Rows are points. The points of each table are mixes of a few directions, plus a little noise. How many directions does each table use, and how many do they share? Where both have some left over, give the other angles between the two spaces (their principal angles), to ten degrees, smallest first.

First:
[[29, -22, 21],
[43, -32, 30],
[-34, 26, -25],
[-32, 25, -24],
[-35, 27, -26],
[10, -8, 8],
[22, -17, 16]]
Second:
[[10, -6, 7],
[15, -12, 12],
[17, -14, 13],
[-1, 0, 0],
[-68, 52, -49],
[25, -19, 19]]
Directions: first 1, second 1, shared 1

First:
[[61, 36, -29, 53],
[-30, -23, 14, 5],
[-19, -6, 17, -18],
[-17, 5, 35, -11],
[-24, 2, 44, 5],
[33, 8, -45, -16],
[14, -7, -41, -20],
[-17, -16, 4, 3]]
Second:
[[4, -37, -60, 31],
[-14, -4, 22, 17],
[26, 36, 14, -3],
[21, 30, 6, -27],
[-37, -24, 17, -17]]
Directions: first 3, second 3, shared 3

First:
[[31, -14, -9, 33, 9, -2, -16, -2],
[-24, 27, 29, -37, -3, 39, 40, 27],
[56, -5, 9, 46, 19, 37, 2, 26],
[53, -22, -16, 55, 15, -4, -27, -3],
[-39, 17, 10, -40, -11, -1, 18, 0],
[-47, -10, -26, -27, -18, -61, -26, -41],
[-28, -5, -15, -17, -11, -34, -13, -24],
[-4, 22, 27, -19, 3, 44, 35, 29],
[2, -9, -12, 8, 0, -17, -14, -11]]
Second:
[[-5, -7, 6, 16, 24, -45, -32, -2],
[-39, -37, 22, -38, -11, -8, -28, 17],
[30, -58, 21, 1, 1, 40, -28, 23],
[-41, 20, -7, -44, -11, -23, 14, -31],
[-16, 26, 36, 18, 31, -17, -1, 49],
[7, 10, -42, -7, -14, -18, 10, -63],
[21, -14, -19, 4, -8, 8, -4, -25],
[15, 30, -15, 41, -19, 33, 34, 37],
[28, 28, -1, 9, 9, 31, 34, -5]]
Directions: first 2, second 5, shared 2

First:
[[17, 14, -6, -13, -2, -1, 25, 3, -3],
[7, -32, 1, 9, -2, -22, -47, -10, 49],
[48, 20, -12, -27, -7, -11, 39, 6, 16],
[-9, -7, 2, 6, 1, 1, -12, -2, 2],
[-67, -26, 16, 37, 10, 18, -50, -7, -27],
[-45, 7, 8, 15, 7, 25, 2, 3, -49],
[49, 28, -12, -31, -7, -8, 50, 7, 7],
[-3, -5, 1, 2, 0, -2, -8, -1, 4]]
Second:
[[8, -15, 41, -5, 8, 0, 22, -14, 11],
[-1, 29, -24, -5, -12, 8, -23, 10, -10],
[-9, 25, -7, -2, -16, 11, -54, 1, -1],
[39, 3, 54, -29, 13, 3, 95, -12, -3],
[-13, -19, 4, 12, 2, -3, -28, -5, 11],
[-2, -45, 42, 10, 18, -11, 20, -18, 19],
[-25, -5, -42, 20, -6, -4, -52, 10, -1],
[11, 28, -44, -10, -5, 1, 28, 20, -23],
[-17, -1, -19, 12, -7, 0, -45, 4, 3],
[10, -2, -5, -5, 5, -4, 35, 4, -7]]
Directions: first 2, second 3, shared 1; angles 80

First:
[[7, -12, -20, 10, -3, 2, 11, 40, -2, 1, 14, -12],
[-7, 13, 23, -12, 8, -8, -7, -43, 6, -2, -15, 7],
[-3, 8, 13, -8, 10, -10, 2, -23, 9, -2, -8, -4],
[9, -19, -26, 20, -9, 17, 5, 53, -8, 4, 13, -3],
[8, -18, 8, 28, 23, 36, -1, 18, 13, 10, -33, 8],
[0, 14, 38, -21, 62, -46, 44, -43, 60, -9, -29, -51],
[-4, 7, 27, -2, 18, 5, -7, -38, 13, 2, -28, 9],
[0, -3, -24, 0, -30, 1, -9, 24, -25, -1, 28, 8],
[-5, 18, -1, -32, 3, -56, 26, -18, 13, -14, 27, -37],
[-4, -10, -39, 20, -83, 56, -65, 30, -80, 11, 32, 74]]
Second:
[[16, -21, -17, -12, -53, 32, -58, 68, -14, -19, 40, -13],
[10, 5, 59, -10, 8, -16, 29, -39, 28, 3, -25, -1],
[-19, -3, -88, 12, -11, 25, -53, 41, -42, -5, 36, 6],
[5, 2, 25, 2, 12, -11, 30, -14, 14, 6, -14, -2],
[4, 0, 22, -11, -11, 4, -15, -8, 6, -6, -1, -1],
[-19, 11, -34, 27, 46, -18, 47, -20, -5, 20, -15, 8],
[11, 6, 69, -37, -26, 3, -39, -40, 19, -17, -11, 2],
[-18, 15, -16, 14, 37, -16, 31, -34, -3, 15, -18, 10],
[10, -18, -32, 36, 17, -9, 67, 58, 1, 17, 8, -13],
[-2, 4, 11, -18, -17, 9, -40, -14, -3, -10, 4, 3]]
Directions: first 3, second 3, shared 1; angles 40, 90

First:
[[1, -25, -50, 11, -41, 19, 6, -69, -27, -38, 43, -16, -3, 44],
[-10, -20, -27, 10, -8, 0, -14, -66, -38, 6, 18, -16, -7, 6],
[18, 13, 35, 14, 35, -3, 2, -29, -16, 16, -4, 25, 5, 19],
[-16, -6, 21, 5, 44, -3, -26, -18, -18, 52, -30, 12, 3, -24],
[-18, -19, -9, -4, 16, 19, 23, 26, 38, 30, -10, -16, -12, 4],
[0, 23, 26, -19, 0, -7, -11, 69, 23, -12, -28, 17, 17, -31],
[43, 19, 3, 22, -9, -19, 5, 34, 9, -13, 4, 26, -7, 2],
[6, 2, -43, -13, -69, -27, 37, -12, 1, -53, 63, -69, -34, 8],
[-24, 9, 25, -31, 9, 9, 6, 35, 24, -3, -19, -9, 13, -11],
[-3, -25, -31, 23, -2, 7, -37, -36, -32, 18, -8, 16, 3, -11],
[4, 28, 50, -18, 26, 6, 8, 66, 35, -3, -31, 29, 22, -5]]
Second:
[[1, 0, -11, -7, 31, 8, 6, 4, -12, 3, 19, 1, 1, -8],
[-5, 5, 12, -19, -23, 1, -53, 16, 30, 7, 27, 21, -36, 14],
[-7, 27, 9, 37, -22, 23, 19, -19, -9, -8, -9, -24, 24, -5],
[3, 4, -5, 46, 2, 4, 77, -33, -37, -14, -54, -40, 59, -15],
[7, -26, -7, -36, 18, -24, -20, 19, 11, 7, 7, 24, -24, 7],
[-8, 28, 21, 58, -60, 16, 33, -34, -5, -14, -46, -37, 39, 1],
[6, -17, -2, 9, -5, -20, 33, -11, -9, -6, -42, -10, 21, 0],
[3, -15, -5, -42, 18, -11, -44, 26, 18, 11, 35, 31, -39, 7],
[-7, 30, 7, 45, -19, 27, 31, -25, -17, -10, -13, -31, 34, -9],
[6, -23, -7, -30, 15, -22, -14, 15, 9, 6, 4, 19, -19, 5],
[2, -13, -12, -62, 43, -3, -68, 42, 21, 18, 73, 46, -59, 6]]
Directions: first 6, second 3, shared 0; angles 70, 70, 90

First:
[[14, -18, 4, 2, 10, 8, -2, 16, -18, 12, 15, 12, -14, -1, -1, -24, -8, 7, 9, 12],
[1, 3, -18, -24, -14, 24, -7, 18, 3, -7, 3, -35, -12, -26, -2, -21, -11, 33, -30, 11],
[-9, 38, -8, -11, -4, -17, 5, -37, 47, -5, -34, 1, 17, 4, -8, 37, 6, -21, -7, -13],
[-8, 67, 6, -1, -3, -24, 2, -51, 15, -8, -27, 47, 21, 55, -18, 46, 12, -61, -4, -31],
[14, -3, -8, -13, 8, 7, 0, 4, 17, 11, -4, -1, -11, -18, -5, -14, -11, 13, 0, 16],
[-12, -16, 15, 23, -3, -4, -2, 9, -40, -9, 19, 7, 6, 21, 11, 2, 11, -9, 8, -13],
[-1, -74, 22, 40, 11, -1, 2, 38, -49, 8, 37, -4, -4, -9, 27, -22, 7, 17, 37, 9],
[0, 2, -13, -16, -6, 7, 0, 1, 25, -2, -10, -26, -4, -27, -2, -2, -6, 20, -13, 9]]
Second:
[[3, -28, 11, 19, 11, -10, 4, 6, -7, 8, 8, 9, 1, -1, 9, -2, 3, -3, 25, 3],
[-2, -19, 1, 6, 2, -1, 2, 7, 3, 2, 3, -11, 0, -13, 7, -2, 1, 10, 8, 5],
[-1, 21, -8, -14, -8, 6, -3, -4, 5, -6, -5, -5, 0, 2, -7, 1, -3, 0, -17, -3],
[11, 25, 20, 15, 16, -16, -1, -20, -30, 10, 5, 71, 1, 59, -13, 6, 4, -52, 21, -14],
[2, -42, 11, 23, 12, -10, 5, 11, -5, 9, 9, 0, 1, -12, 15, -4, 4, 6, 30, 7],
[-16, 77, -49, -73, -48, 42, -14, -5, 43, -35, -28, -75, -5, -34, -22, 1, -15, 40, -95, -2],
[0, -14, 2, 6, 3, -2, 2, 4, 0, 3, 3, -4, 0, -6, 5, -1, 1, 5, 8, 3],
[3, -19, 11, 17, 10, -9, 3, 2, -9, 8, 6, 15, 1, 6, 6, -1, 4, -8, 22, 1]]
Directions: first 4, second 2, shared 2

First:
[[6, 19, -3, -17, -2, -14, -10, -3, 11, 11, -15, 28, -20, -17, 2, 7, 8, 0, 0, 19, -10, 4, 6, -14],
[62, -33, -28, 41, 26, 14, -27, 16, 42, -18, 43, -10, 13, 2, -17, -16, 43, -32, -15, -51, -2, -10, 4, 65],
[-95, 55, -1, 13, -22, 56, 43, -3, -19, -1, 0, 2, -53, -6, 0, 5, -65, 28, -31, 21, -30, -30, -37, -41],
[72, 8, 5, 1, 32, -14, -27, -1, 25, -5, 11, 1, -2, -9, -21, -3, 21, -10, -7, -9, -11, -14, 10, 40],
[-56, -56, -38, 23, -36, 16, 11, 18, 0, -1, 11, 5, 25, 14, 30, -7, 26, -19, 11, -26, 26, 33, -2, -15],
[-61, -29, 22, -3, -23, 4, 36, -4, -54, -4, -9, -42, 40, 33, 19, -2, -34, 18, 23, 0, 33, 15, -6, -29],
[55, 11, 18, -34, 16, -44, -24, -10, 7, 11, -22, 17, 2, -13, -5, 8, 18, 0, 14, 22, 0, 8, 22, 2],
[17, 26, 27, -24, 11, -19, -1, -13, -12, 6, -18, -1, -6, -5, -8, 7, -17, 15, 5, 24, -6, -7, 5, -8]]
Second:
[[21, 13, -5, 6, 26, -1, 17, -32, 0, -21, -16, 31, -9, 13, 31, 16, 17, 11, 15, 13, 10, -29, 16, 11],
[-48, -32, 11, -15, -59, 2, -40, 73, 1, 48, 38, -71, 22, -29, -71, -37, -38, -24, -35, -31, -20, 67, -37, -26],
[12, 8, -2, 4, 14, 0, 10, -17, 0, -12, -9, 17, -5, 7, 18, 9, 9, 5, 9, 7, 5, -16, 9, 6],
[-41, -26, 8, -12, -49, 1, -33, 60, 1, 40, 32, -59, 18, -24, -58, -31, -32, -19, -29, -26, -17, 55, -30, -21],
[-24, -16, 6, -8, -29, 1, -20, 36, 1, 24, 19, -35, 10, -14, -34, -18, -19, -11, -17, -15, -10, 32, -17, -12],
[35, 24, -8, 11, 43, -2, 29, -54, 0, -36, -28, 52, -16, 20, 51, 28, 28, 17, 26, 22, 15, -49, 27, 19],
[19, 12, -4, 6, 23, -1, 15, -28, -1, -20, -15, 28, -8, 11, 28, 15, 15, 8, 14, 12, 8, -26, 15, 10],
[31, 20, -6, 10, 36, -1, 26, -46, -1, -31, -24, 45, -14, 18, 44, 24, 24, 15, 21, 19, 14, -42, 23, 17],
[-7, -4, 1, -1, -8, 1, -5, 9, 1, 6, 5, -9, 3, -3, -9, -5, -5, -3, -4, -4, -3, 8, -4, -3]]
Directions: first 4, second 1, shared 0; angles 70

First:
[[-33, 5, -13, -1, 44, 1, 25, -16, -23, 16, -10, -8, 4, -19, 1, -11, -26, -2, 55, 58, 9, 0, -14, -35, -32, -8, -8, 5, -23, -8, 23, -8],
[8, -8, 2, 0, 24, -1, 48, -8, -33, 9, 7, 2, -1, 7, 2, -35, -11, -20, 17, 31, 5, -15, 13, 5, -9, -17, 7, -15, -3, -23, -11, 4],
[42, -17, 3, 7, 0, -4, 16, -3, -43, 9, 29, -19, 13, 10, 28, -12, -6, -19, 0, 20, 15, -7, 10, 36, -1, -17, 14, -36, 14, -21, -3, 1],
[-16, 12, 3, -6, -4, -6, -33, 1, 27, 0, -16, 6, 4, -4, -2, 23, 5, 23, -2, -14, -11, 12, -5, -23, -4, 16, -8, 23, -1, 17, 21, -10],
[-29, 17, -12, 2, -45, 9, -95, 17, 69, -20, -15, -8, -2, -23, -11, 73, 19, 37, -25, -60, -4, 30, -36, -13, 17, 33, -18, 33, -1, 51, 21, -4],
[6, -12, -7, 6, -1, 16, 43, 4, -14, -10, 12, 3, -20, 4, -17, -30, -1, -29, -7, 0, 8, -17, 2, 26, 16, -17, 6, -16, -5, -15, -41, 20],
[24, -15, 2, 4, 14, 2, 50, -5, -40, 6, 18, -2, -2, 11, 6, -37, -8, -28, 6, 25, 9, -18, 15, 24, 0, -21, 12, -28, 3, -27, -22, 9],
[-1, 17, 22, -13, -31, -16, -55, 11, 57, -9, -24, 26, 2, 15, -7, 30, 27, 38, -44, -62, -30, 14, 16, -18, 13, 30, -4, 35, 16, 27, 12, -11]]
Second:
[[-27, 6, -19, 7, -24, 18, -40, 11, 35, -18, -5, -11, -11, -23, -18, 36, 5, 8, -6, -26, 7, 13, -33, -3, 14, 12, -13, 14, -10, 29, -2, 7],
[15, -14, 2, 1, 30, 1, 74, -9, -49, 10, 13, 3, -5, 11, 0, -54, -15, -33, 18, 41, 7, -24, 19, 15, -8, -26, 12, -27, -4, -36, -25, 10],
[-49, -3, -47, 17, -22, 46, -6, 15, 28, -32, 5, -20, -38, -41, -44, 20, -3, -22, 8, -17, 26, 3, -59, 14, 27, -4, -18, 3, -32, 23, -39, 31],
[1, -2, -1, 1, 5, 1, 13, -1, -9, 2, 2, 0, -2, 1, -1, -9, -3, -6, 4, 8, 2, -4, 2, 3, -1, -5, 3, -5, -2, -5, -5, 2],
[40, 5, 37, -12, -37, -25, -35, 11, 34, -5, -7, 28, 8, 37, 8, 11, 33, 24, -65, -65, -31, 2, 40, 11, 21, 19, 11, 13, 33, 8, -1, -9],
[-27, 10, -13, 2, -17, 7, -53, 6, 35, -8, -10, -12, 0, -21, -4, 44, 4, 21, 0, -19, 2, 19, -31, -14, 1, 16, -14, 19, -8, 29, 19, -4],
[9, -3, 7, -5, 34, -13, 29, -15, -37, 21, 2, -3, 15, 5, 19, -22, -17, -4, 31, 46, 3, -6, 14, -12, -26, -11, 5, -11, -1, -22, 19, -11],
[38, 0, 35, -13, 28, -39, 19, -17, -36, 31, -2, 13, 33, 31, 38, -24, -5, 11, 8, 30, -17, -6, 47, -13, -28, -2, 14, -8, 22, -26, 34, -26]]
Directions: first 4, second 3, shared 3

First:
[[0, -4, 26, 34, 4, -3, 18, -19, -19, -5, 13, -9, -23, -13, -22, -14, -18, -8, -1, 9, -13, 18, -8, 21, 8, 1, -25, 3, -8, -1, 22, 4],
[1, -9, -20, -35, 1, 11, -15, 18, 26, -5, -15, 14, 17, 12, 16, -3, 11, 13, -3, -13, 6, -6, 4, -8, -10, -2, 7, 0, 4, -5, -12, -1],
[0, 3, -26, -35, -4, 4, -18, 19, 19, 4, -14, 10, 22, 13, 22, 12, 18, 8, 1, -10, 12, -17, 8, -20, -8, -1, 23, -3, 8, 1, -22, -3],
[-1, 11, 8, 20, -3, -11, 6, -10, -18, 7, 9, -10, -7, -5, -5, 10, -2, -10, 4, 9, 1, -3, 0, -2, 6, 1, 5, -1, 0, 6, 1, -1],
[2, -31, 5, -15, 11, 23, 2, 6, 25, -21, -9, 14, -5, 1, -7, -36, -11, 16, -9, -14, -13, 23, -8, 24, -8, -3, -35, 6, -7, -16, 17, 5],
[-3, 45, -12, 14, -17, -32, -6, -4, -32, 32, 10, -19, 12, 2, 16, 55, 20, -22, 14, 18, 22, -37, 14, -40, 10, 4, 56, -10, 12, 24, -30, -8],
[0, -7, 28, 35, 6, -1, 19, -19, -17, -7, 13, -8, -25, -14, -24, -18, -20, -6, -2, 9, -15, 21, -10, 25, 7, 1, -30, 4, -9, -3, 26, 4],
[0, 1, 20, 29, 2, -5, 14, -16, -18, -1, 12, -9, -17, -11, -17, -6, -13, -8, 0, 9, -9, 11, -6, 14, 7, 1, -15, 2, -5, 1, 16, 2],
[1, -18, -3, -18, 6, 15, -3, 8, 20, -12, -9, 11, 2, 4, 1, -19, -3, 12, -6, -11, -5, 10, -3, 10, -7, -2, -16, 3, -3, -10, 6, 2],
[0, -2, 8, 10, 2, 0, 5, -5, -5, -2, 4, -2, -7, -4, -7, -5, -6, -2, -1, 2, -4, 6, -3, 7, 2, 0, -8, 1, -3, -1, 7, 1],
[0, 11, -33, -39, -7, -1, -22, 22, 17, 10, -14, 8, 29, 16, 29, 24, 24, 6, 3, -9, 19, -26, 12, -31, -8, 0, 38, -5, 11, 5, -31, -6]]
Second:
[[-1, 3, -2, 0, -4, -3, 3, 3, 6, -6, -3, -4, -6, 11, -15, 19, -8, 4, 8, -10, -3, -15, 1, -7, -14, 6, -2, -4, -1, 0, 5, 4],
[2, -7, 3, 0, 8, 7, -7, -7, -12, 13, 6, 8, 11, -20, 29, -38, 14, -8, -15, 19, 5, 30, -2, 14, 28, -11, 3, 8, 1, -2, -9, -8],
[0, 1, -1, 0, -2, -1, 2, 1, 2, -2, -1, -1, -2, 3, -6, 7, -2, 1, 3, -4, -1, -5, 0, -2, -5, 2, 0, -2, 0, 1, 2, 1],
[0, -2, 1, 0, 2, 1, -2, -2, -3, 3, 2, 3, 3, -6, 8, -11, 4, -2, -4, 6, 2, 9, -1, 4, 8, -3, 1, 2, 1, 1, -3, -2],
[0, 0, -1, 0, -1, -1, 0, 1, 1, -2, -1, -1, -2, 2, -4, 5, -2, 1, 2, -2, -1, -4, 0, -2, -4, 1, -1, -1, 1, 0, 1, 1],
[-2, 8, -4, 1, -10, -8, 8, 8, 13, -15, -7, -9, -13, 24, -34, 44, -17, 9, 17, -22, -6, -35, 3, -16, -32, 13, -4, -10, -1, 1, 9, 9],
[4, -17, 9, -1, 20, 17, -18, -18, -29, 32, 16, 19, 28, -50, 74, -95, 36, -20, -37, 48, 14, 76, -6, 34, 71, -28, 8, 21, 2, -3, -21, -20],
[-2, 8, -4, 1, -10, -8, 8, 9, 14, -15, -8, -10, -13, 25, -36, 47, -18, 10, 19, -24, -7, -37, 3, -17, -35, 14, -4, -10, -1, 2, 10, 9],
[-2, 8, -5, 0, -9, -7, 8, 8, 13, -14, -7, -9, -12, 22, -33, 43, -16, 9, 17, -22, -6, -33, 3, -15, -31, 13, -3, -9, 0, 1, 9, 8],
[1, -2, 1, 0, 2, 2, -2, -2, -3, 4, 2, 2, 3, -6, 9, -12, 5, -2, -4, 6, 1, 9, -1, 5, 9, -3, 2, 2, 1, 0, -2, -2],
[1, -1, 1, 0, 2, 2, -1, -2, -2, 3, 2, 1, 2, -4, 6, -8, 3, -2, -3, 4, 0, 6, -1, 3, 6, -2, 2, 2, 0, 0, -2, -2]]
Directions: first 2, second 1, shared 0; angles 80
